Each row of a before or after table is a point. The points were changed in one or more steps. Then noise was added and the rows were shuffled. The steps act on columns, c1 being the first. Name the steps. A step turns or swaps two columns, mirrors them in a line or flattens them onto one, adds a multiple of one to another, or multiplies or shifts one. Angles are multiples of 10 degrees, from the lower column toward the higher: turns from -170 to 170, lines from 10 to 170 but not 90. Use the fewest steps. Two steps may share a column if one is a turn and the other turns, adds or multiplies; they go together, in the order done. Otherwise the lowest column goes first.
In the rows, 100 means zero.

Before:
[84 121]
[103 182]
[123 41]
[100 95]
[123 90]
[95 94]
[110 77]
[118 126]
[103 92]
After (9 x 2):
[124 107]
[91 101]
[37 100]
[176 69]
[94 102]
[76 100]
[96 107]
[82 83]
[119 75]
Steps: turn c1 and c2 by -110 degrees

Before (11 x 4):
[105 88 137 82]
[120 109 156 109]
[154 82 73 96]
[92 124 50 133]
[108 108 80 105]
[72 75 78 134]
[86 122 66 115]
[137 99 41 98]
[67 103 104 101]
[80 115 117 79]
[85 133 96 143]
After, 11 rows:
[101 122 123 77]
[103 154 87 141]
[112 138 44 136]
[106 137 62 115]
[176 72 72 99]
[135 111 155 107]
[128 113 79 103]
[93 63 70 136]
[127 81 143 85]
[86 105 101 100]
[158 97 40 97]
Steps: shift c1 by 20; multiply c2 by 1.6; add -0.3 times c4 to c3

Before, 14 rows:
[94 102 94 94 106 94 67 63]
[96 109 72 121 111 99 108 76]
[122 78 98 84 77 120 137 103]
[101 110 83 116 101 105 88 103]
[76 100 83 118 99 61 79 69]
[112 120 65 94 95 82 90 89]
[88 102 102 112 96 81 76 79]
[100 93 77 76 60 129 127 115]
[105 92 65 116 96 82 100 72]
[95 116 92 77 70 125 135 93]
[68 101 108 113 98 75 74 85]
[118 104 95 120 83 77 103 82]
[107 95 64 128 81 95 83 72]
[100 85 87 70 87 115 131 118]
After (14 x 8):
[100 63 92 100 83 115 131 12]
[107 88 73 110 70 95 83 196]
[96 140 103 117 69 125 135 59]
[101 125 83 89 95 105 89 131]
[118 111 101 106 82 77 103 166]
[76 100 84 118 94 61 79 178]
[122 45 106 105 77 120 137 62]
[88 105 103 112 97 81 77 152]
[94 105 92 135 104 95 66 134]
[96 122 70 111 101 99 108 176]
[100 83 92 99 55 129 127 30]
[111 150 69 113 84 82 90 100]
[105 80 68 116 84 83 100 170]
[69 103 109 107 101 75 74 147]
Steps: multiply c2 by 2.5; turn c3 and c5 by 20 degrees; turn c4 and c8 by 120 degrees; multiply c8 by 2.5

Before:
[124 91 86 116 74 91 84 68 77 114 86 110]
[114 128 88 109 85 131 111 101 75 112 90 104]
[133 90 126 127 117 89 128 96 76 109 115 81]
[100 97 119 92 98 97 116 67 113 117 129 82]
[125 117 103 88 129 95 136 111 89 101 83 82]
[93 119 131 115 85 109 115 73 91 113 92 92]
[112 75 121 74 106 99 108 118 77 69 106 93]
[101 71 109 116 112 111 97 101 116 62 128 78]
[141 73 121 125 126 121 107 116 87 117 92 86]
[124 78 117 95 103 96 103 57 100 94 112 132]
[117 98 91 120 72 121 132 87 123 119 95 89]
[88 92 94 108 95 125 127 98 94 119 88 114]
[114 117 90 78 100 91 116 121 109 101 92 134]
After, 13 rows:
[108 93 121 100 86 129 77 94 97 76 91 122]
[118 88 94 133 100 69 109 93 80 24 112 131]
[102 119 91 116 89 111 98 71 89 3 89 119]
[128 129 115 108 57 117 94 104 76 104 89 111]
[117 121 97 90 115 80 104 110 88 94 80 142]
[146 68 100 128 84 89 112 117 88 18 92 107]
[113 91 122 111 64 80 96 70 76 104 88 79]
[105 68 63 122 106 108 122 102 118 152 126 105]
[109 75 64 76 94 92 107 120 77 116 107 111]
[98 99 101 98 100 98 115 66 111 22 130 118]
[109 117 108 65 96 82 59 121 110 120 90 101]
[113 79 85 87 87 82 70 58 99 73 113 91]
[128 99 119 125 44 106 102 90 127 84 94 134]
Steps: turn c1 and c6 by -40 degrees; add -1 times c1 to c5; turn c3 and c10 by -130 degrees; multiply c10 by 3; add -0.3 times c12 to c4; turn c7 and c12 by 110 degrees

Before:
[131 95 62 83 136 120 85 132 98 91 93 132 106 74 120 61 71 84]
[116 62 104 95 117 111 83 109 112 110 101 82 93 74 158 87 134 85]
[47 140 145 164 45 55 177 135 132 46 121 56 87 51 93 138 152 67]
[112 93 96 121 87 102 72 89 107 145 59 85 107 46 156 103 85 100]
[89 74 62 74 115 104 57 98 117 98 101 130 85 97 125 108 90 77]
[122 72 73 111 80 101 115 104 90 81 110 144 101 108 146 90 107 79]
[75 139 80 61 59 53 166 118 122 31 123 101 93 120 118 52 113 98]
[128 58 79 110 103 106 92 91 93 124 74 72 52 78 122 119 91 104]
[124 85 135 119 112 114 106 68 114 89 81 78 82 62 161 155 102 72]
[116 81 43 108 148 79 115 100 119 136 79 136 92 84 147 77 87 72]
[121 79 69 75 105 71 120 111 122 51 90 131 134 116 110 92 125 103]
[138 109 124 155 103 82 110 60 123 108 143 76 115 73 136 112 115 108]
[98 61 113 156 104 76 111 63 106 84 100 73 103 24 129 108 101 55]
After (13 x 18):
[50 144 148 167 78 60 17 138 132 48 103 56 85 53 129 139 150 62]
[126 88 128 121 89 117 101 69 114 95 69 80 82 62 129 156 103 73]
[131 93 64 87 91 121 133 134 97 90 106 132 106 73 151 61 69 83]
[121 65 103 97 101 113 118 107 114 108 103 85 91 71 165 89 132 87]
[138 107 139 154 91 82 96 64 121 110 129 75 116 71 93 111 115 111]
[129 60 70 107 99 104 110 90 97 119 82 71 52 80 112 120 94 106]
[121 69 80 113 96 98 78 108 93 81 122 145 103 108 148 91 105 82]
[120 85 38 109 66 81 110 100 118 135 104 132 92 81 150 80 80 74]
[77 139 91 61 82 49 33 118 121 33 130 98 87 118 139 52 116 98]
[101 63 113 155 88 74 92 57 103 85 94 72 103 23 93 109 102 55]
[117 79 70 74 81 69 83 109 123 51 101 131 133 119 122 90 123 100]
[86 73 63 77 124 104 141 102 118 97 118 129 78 98 123 106 94 75]
[110 96 83 121 124 101 112 86 107 144 63 85 105 45 144 102 82 104]
Steps: turn c3 and c11 by -20 degrees; multiply c5 by 0.7; turn c5 and c7 by 140 degrees; add 1 times c8 to c15

Before:
[106 104 140 79 147 118 54 63 77 117 99 139 57 120 116 108 58 120 72 146 102 109 61 102]
[61 140 116 88 70 118 122 121 114 94 143 92 84 151 104 114 124 68 90 68 123 46 100 142]
[84 62 120 145 107 133 117 109 64 109 89 136 96 113 76 72 61 96 116 128 68 123 95 72]
[130 67 80 144 95 104 104 42 104 59 96 120 110 72 112 125 130 86 94 72 135 106 100 73]
[120 125 106 79 142 67 102 119 74 104 156 94 102 97 62 102 138 121 73 72 135 111 131 142]
[118 114 75 60 109 105 126 115 64 53 94 126 118 150 118 95 83 45 128 69 109 91 95 121]
[129 93 104 65 94 120 92 66 125 114 168 109 118 108 123 79 60 119 50 70 100 116 109 142]
[69 89 63 142 124 88 132 98 132 46 113 69 66 108 120 94 121 85 55 145 57 61 104 147]
[55 123 102 139 107 100 84 105 109 75 161 146 54 79 84 63 130 53 111 84 90 63 127 84]
[47 89 140 113 103 65 66 80 66 49 97 111 58 144 89 68 52 68 104 86 90 115 83 100]
After (10 x 24):
[48 87 141 113 107 142 66 83 66 136 95 112 120 133 89 68 54 151 92 112 140 115 90 100]
[120 124 105 77 143 89 103 119 74 69 156 93 107 96 61 101 137 83 60 103 117 110 50 139]
[129 93 102 67 97 77 90 65 124 93 167 109 94 107 122 79 63 75 42 91 87 114 108 143]
[60 138 114 89 68 90 124 121 111 80 144 90 98 135 105 113 123 136 73 119 116 46 111 143]
[119 114 75 59 111 103 126 118 66 116 93 130 59 133 120 94 83 139 100 141 143 91 108 120]
[106 105 139 81 148 127 53 65 79 88 99 140 146 115 115 107 58 103 109 47 84 112 146 102]
[128 68 79 143 94 98 103 45 106 89 95 116 82 81 113 126 130 107 77 117 151 104 102 73]
[71 89 61 141 124 104 132 98 132 163 111 70 120 107 122 95 119 132 95 37 124 59 87 146]
[55 122 101 140 107 75 83 104 109 120 162 145 116 86 84 64 129 165 98 118 115 62 76 85]
[84 63 119 143 106 83 116 108 63 124 90 136 100 110 76 73 62 103 129 91 75 124 128 70]
Steps: multiply c23 by 1.3; turn c6 and c23 by 130 degrees; mirror c10 and c21 in the line at 120 degrees; turn c13 and c18 by -150 degrees; multiply c14 by 0.7; mirror c19 and c20 in the line at 20 degrees

Before, 8 rows:
[131 101 93 119 93 102 85 110 103 72 105 114 112 81 104 94 110 106 104 89 118 100 98 107 84 100 107 108 108 97 90 113 102 97 99 97 107 89 91 96 111 116 96 98 110 123 112 79]
[111 104 86 91 95 88 79 92 126 93 99 111 108 99 91 65 90 78 92 122 95 104 112 108 88 107 115 104 109 113 87 104 87 93 86 117 136 99 83 90 129 76 68 98 102 101 118 96]
[109 82 104 99 79 74 101 99 112 121 114 97 93 102 106 111 100 95 100 92 116 91 109 114 87 103 106 86 97 111 128 95 94 109 94 92 93 104 116 117 109 96 102 119 103 93 94 95]
[91 109 121 102 96 90 101 93 111 87 94 96 118 78 104 80 98 88 98 85 125 94 145 114 102 92 91 103 88 102 137 100 98 97 96 107 119 98 118 93 93 106 110 121 82 117 107 107]
[124 96 130 80 98 78 90 88 117 82 88 98 111 99 115 108 111 99 100 92 110 107 107 105 94 99 97 110 92 120 90 121 101 92 91 100 97 87 99 104 114 85 93 86 96 82 95 103]
[93 96 93 106 80 115 104 99 108 112 92 120 113 117 102 94 111 96 109 78 97 90 96 99 94 99 88 81 101 104 86 88 77 111 119 99 92 92 99 103 106 107 99 124 92 111 104 89]
[107 123 125 97 93 102 95 100 118 78 92 105 80 124 122 101 93 83 96 105 99 104 110 83 108 108 100 94 96 107 103 111 76 100 112 102 113 97 68 114 112 62 103 119 110 69 102 96]
[119 76 102 100 122 104 88 122 100 99 95 93 102 87 95 94 81 84 100 103 75 90 103 103 109 103 116 88 119 108 95 94 95 122 98 116 98 85 101 107 92 116 83 95 90 107 86 95]
After (8 x 48):
[92 96 115 105 80 115 104 100 109 124 93 120 114 117 102 94 111 96 109 78 97 89 95 99 95 98 88 81 151 105 86 88 77 110 119 99 93 91 100 104 107 117 98 124 92 111 105 110]
[90 110 147 102 96 89 100 93 84 74 93 96 118 79 103 80 98 87 98 86 125 92 145 115 102 93 91 103 139 101 137 100 98 98 96 106 119 99 129 93 93 114 109 120 82 117 107 93]
[124 95 114 79 98 78 90 88 77 64 87 98 112 100 115 108 110 99 100 92 111 107 107 105 94 98 97 110 142 119 90 121 101 92 91 100 97 88 100 104 114 62 92 86 97 83 96 97]
[111 103 172 92 96 88 79 92 121 86 100 111 109 99 91 64 90 78 92 122 95 105 112 108 88 106 116 104 159 112 88 103 86 93 85 117 136 98 73 89 129 39 68 97 102 101 119 104]
[107 123 124 97 92 102 95 100 82 56 92 106 80 125 123 101 93 83 95 104 99 104 110 83 108 108 100 94 146 107 102 111 76 100 112 102 113 97 49 114 113 4 103 119 110 68 102 104]
[109 82 96 99 79 73 102 99 101 142 115 96 93 101 107 110 100 96 99 92 116 92 108 114 86 103 106 86 147 111 129 95 93 108 93 91 93 103 125 116 109 90 102 119 103 93 93 104]
[119 74 110 100 122 104 87 123 98 97 94 92 102 87 95 95 80 84 101 103 75 90 104 103 109 102 116 88 169 108 95 94 97 122 98 115 99 85 102 107 93 140 82 94 90 107 85 104]
[131 101 110 119 92 103 85 110 108 43 105 115 112 81 104 92 111 105 105 89 119 100 97 106 84 101 107 108 157 97 91 112 102 97 98 97 107 89 86 96 111 140 96 97 110 123 112 121]
Steps: turn c3 and c9 by -70 degrees; add -1.5 times c16 to c3; multiply c10 by 2; shift c29 by 50; multiply c39 by 1.6; multiply c42 by 2.5; multiply c48 by -1

Before (12 x 64):
[113 124 133 105 144 103 108 107 121 100 119 88 90 72 120 72 86 73 114 68 77 106 73 132 97 95 107 74 79 51 76 64 60 103 116 95 116 79 126 92 88 68 150 76 86 136 151 97 92 88 90 104 87 96 111 72 113 113 110 135 113 63 122 124]
[88 111 97 90 105 102 113 74 113 89 88 123 108 64 92 90 91 106 57 74 113 67 107 85 81 137 123 39 76 96 55 129 100 79 84 114 133 115 142 136 142 80 82 119 116 121 91 86 122 96 147 73 90 134 90 117 84 129 94 150 162 83 109 92]
[80 83 131 77 110 90 91 88 120 117 123 164 108 129 131 133 74 137 101 126 98 137 72 105 81 115 122 107 101 43 104 135 118 78 124 127 126 71 138 162 117 75 85 88 108 56 143 122 91 96 125 91 124 89 102 90 118 67 131 99 82 125 78 131]
[45 45 127 107 88 130 75 56 107 134 127 156 143 92 132 86 102 68 114 142 148 79 91 125 88 96 129 98 50 77 87 117 60 108 98 154 91 97 53 97 80 105 113 126 137 71 68 80 121 99 97 80 122 119 89 83 51 58 98 66 88 104 121 87]
[128 58 112 82 124 54 138 127 115 80 71 115 151 100 126 52 70 68 81 61 135 112 130 74 114 137 125 56 41 91 112 74 79 120 147 81 122 80 130 71 116 69 150 122 83 88 153 56 98 74 74 111 106 103 87 140 82 132 109 80 105 44 73 159]
[112 114 111 103 130 133 94 124 56 116 85 92 98 107 106 120 89 90 87 147 136 77 109 108 86 76 127 44 88 51 88 56 67 123 94 137 125 91 69 115 100 92 124 94 127 105 153 95 84 136 119 98 99 158 135 113 125 70 112 91 122 135 70 143]
[123 71 122 41 135 99 122 40 44 123 125 87 132 60 55 119 116 147 126 100 116 96 74 59 145 75 110 92 92 96 71 87 94 89 68 161 118 113 67 104 105 76 103 78 53 59 86 103 121 76 71 91 106 139 149 62 78 127 134 121 103 100 129 94]
[124 41 74 89 81 77 107 43 41 63 79 110 74 87 43 64 83 121 60 132 87 145 147 87 99 130 62 113 121 32 70 110 54 74 141 91 109 105 67 149 84 87 93 77 88 48 86 133 83 124 132 75 132 118 127 147 131 114 113 103 114 64 80 112]
[73 62 46 102 79 70 87 115 73 62 116 100 84 120 109 138 120 68 61 71 124 131 63 132 128 151 53 57 126 80 110 135 110 128 135 152 93 65 142 77 103 81 68 129 91 118 130 134 82 108 79 108 93 124 124 65 124 90 54 119 78 124 61 174]
[112 119 126 110 70 43 56 98 121 132 78 103 92 60 108 134 140 78 50 69 75 105 145 128 113 155 108 113 120 97 81 118 122 118 69 148 72 71 78 115 141 86 100 154 133 131 87 90 94 59 127 100 89 111 78 78 64 85 91 88 129 119 119 88]
[90 125 77 72 86 133 111 71 43 121 71 150 85 132 100 64 82 156 70 141 108 102 145 85 168 110 106 88 46 94 71 67 124 117 103 79 123 149 131 159 88 69 153 119 139 114 92 57 165 123 122 93 101 86 142 103 133 55 55 85 124 58 107 153]
[85 72 126 127 122 128 59 75 77 80 135 101 116 140 112 135 110 110 108 89 63 71 96 64 86 83 67 99 62 72 71 134 114 65 115 139 57 115 131 87 112 89 84 109 98 90 146 102 156 80 71 147 95 80 118 96 99 132 81 147 83 106 46 88]
After (12 x 64):
[69 59 43 102 109 68 91 52 95 61 113 110 82 119 109 102 119 70 59 71 120 77 82 130 127 152 53 55 124 81 79 137 79 131 135 149 92 64 146 77 101 77 67 124 93 118 131 132 78 108 76 105 93 126 123 67 54 115 53 121 78 126 64 174]
[86 112 93 94 92 101 112 126 109 90 86 84 111 65 90 119 94 108 59 74 115 137 99 84 80 135 121 36 74 99 103 132 68 78 88 111 134 114 138 138 142 78 82 116 114 123 93 86 117 97 148 67 93 137 89 119 120 54 95 147 157 81 111 91]
[113 117 112 99 111 136 94 47 116 114 87 95 103 105 105 92 92 88 88 145 138 137 141 108 87 81 127 42 88 49 95 58 87 122 94 139 129 95 70 114 103 91 123 97 130 108 153 91 85 134 121 101 96 160 139 115 91 115 115 90 118 133 70 149]
[77 85 130 78 93 91 90 95 70 115 126 112 109 129 134 128 73 139 99 134 99 82 107 103 80 117 116 105 100 44 62 133 94 76 120 131 127 70 137 161 115 73 86 90 106 60 143 117 96 97 124 42 125 86 96 94 70 138 130 103 82 129 77 131]
[125 41 78 94 156 77 113 104 186 69 84 79 75 90 46 135 82 120 58 132 84 77 110 83 99 132 65 113 123 31 56 109 83 70 138 86 109 103 69 146 84 82 91 77 89 48 86 133 82 124 133 77 138 115 128 149 118 72 113 100 116 64 80 111]
[87 69 121 128 88 131 60 71 109 83 133 147 110 144 113 138 109 110 115 91 64 126 114 63 88 86 61 98 61 71 107 131 88 62 113 139 56 116 135 87 114 90 82 109 99 89 146 106 158 83 72 115 94 82 119 96 99 62 81 150 80 104 45 93]
[129 58 114 83 93 53 137 131 107 85 75 115 151 97 127 54 72 64 85 64 135 79 124 74 115 137 129 59 45 90 115 77 59 122 150 84 126 79 127 66 115 72 143 119 83 90 150 55 96 73 77 92 111 101 87 142 138 81 109 82 107 45 74 152]
[121 73 126 40 55 99 124 70 153 122 120 89 132 61 57 167 113 148 131 104 113 109 113 61 140 76 108 91 93 95 99 86 118 87 63 158 117 113 70 101 106 79 103 80 53 54 85 104 124 72 75 110 105 140 148 61 96 61 132 123 104 100 130 92]
[93 126 76 70 153 133 109 96 174 121 73 114 79 128 100 107 84 163 68 141 109 130 111 87 164 110 106 87 44 90 60 66 102 111 106 78 124 152 130 158 89 69 150 119 136 118 88 55 164 121 123 54 101 84 143 100 113 125 53 85 124 56 108 154]
[42 52 127 107 72 133 70 132 123 131 126 99 142 88 129 133 104 69 113 142 147 141 66 126 90 96 122 100 51 80 88 114 90 110 97 153 92 101 51 99 77 109 116 125 133 70 62 80 122 101 97 43 120 123 91 84 124 135 96 66 89 108 119 85]
[112 127 133 106 69 103 109 130 99 99 118 103 90 70 122 82 83 75 113 66 76 105 134 134 99 94 107 76 77 46 88 63 45 98 115 104 113 81 126 94 90 73 150 75 85 137 152 101 92 90 91 113 88 99 109 74 74 76 109 135 112 57 120 119]
[117 117 125 113 114 43 56 92 66 134 81 96 94 57 109 119 140 79 45 71 77 112 76 132 110 156 106 112 120 93 79 118 138 118 68 149 71 72 70 116 140 89 99 160 132 131 88 90 93 59 133 97 88 112 75 78 156 103 88 89 126 123 120 89]
Steps: turn c23 and c57 by 130 degrees; turn c5 and c23 by 120 degrees; turn c8 and c16 by -60 degrees; turn c8 and c9 by -140 degrees; turn c12 and c52 by -70 degrees; turn c31 and c58 by 150 degrees; turn c22 and c31 by -140 degrees; add -0.7 times c39 to c33
